Every row gives one point. Before rounding, the points of a table are all equally far from one centre. They may lie mostly on one side of it. Write the centre, to within rounding.
(in the rows, 128 means zero)

Points, 7 rows:
[[176  60]
 [180 148]
 [138  49]
 [ 89  89]
 [110 152]
 [198  93]
 [ 93  80]]
Centre: [143 106]

Points:
[[191 130 151 136  79 137 115 109]
 [136  97 112 180 157  64 131 206]
 [146 103 162 172 154 143  67 197]
 [169  66 139 229 145 110 162 185]
 [ 90  65 180 134 150  97  92 200]
 [125 174 226 139 173 120 185 140]
 [ 79 110 143 207 161  97 134 210]
 [197 139 212 186 141 150 137 158]
 [127 124 213 182 160 137 201 204]
 [184 116 135 165 194 195 166 131]
 [161  27 156 191 170 125  97 126]
 [144 154 218 139  83 106 173 152]
 [205  60 155 125 188 129 128 158]
 [143 135 175 152 119 190 203  85]
 [178  72 201 149 156  53 123 124]]
Centre: [125 103 157 154 145 125 150 135]

Points, 21 rows:
[[ 66  95 120  68  91 211 177  98 131 186 152 121  97 176]
 [ 89  89  33  85 128 147 133  80  85 210 131  78 180 144]
 [ 56  95 139  71  79 154 119  88  37 176 191 101 163 134]
 [108  47 131  43 114 176 111 101  31 166 175 107 150 148]
 [ 45  44 152  78 116 191 125  88  80 118 131 143 133 164]
 [ 49 131  96 134  98 206 107  84  96 195 168 141 139 148]
 [ 20  86 123  92 135 169 129  19 121 139 152  96 134 145]
 [ 33  81 102  69 141 185 178 133  94 194 153 162 131 141]
 [ 61 143  87  81 111 197 194  82  86 190 196 145 170 123]
 [ 76  88 100  96 132 167 166 113  84 224 202 128 148 162]
 [ 82 127 108 136  62 182 115 105 127 189 154  94  95 124]
 [ 68 136 150  35  99 152 122 123 124 219 155 119 154 161]
 [ 49  47 107   7 140 155 133  90 108 153 128 143 168 127]
 [ 89  32 101 104 103 160 125  48 116 112 139 127 157 162]
 [ 40  68 115  85 149 195 182  84  42 144 178 123 111 125]
 [ 37 107  78 107 116 147 142 106 143 194 137  77 167 168]
 [ 66  83 122 135  92 179 103  87  65 127 179  98  86 119]
 [ 79 156  40  77 126 131  97  92  92 175 114 145  87 146]
 [ 77  62 153  78 112 145 170  71  89 219 165 125 150  94]
 [ 47  52 125  92 129 189 138  68 146 187 149  82 111 129]
 [ 63  78 124  92 149 190 117  36 143 204 152 118 112 101]]
Centre: [101 120 112  79 136 162 139  94  97 146 136 112 138 124]
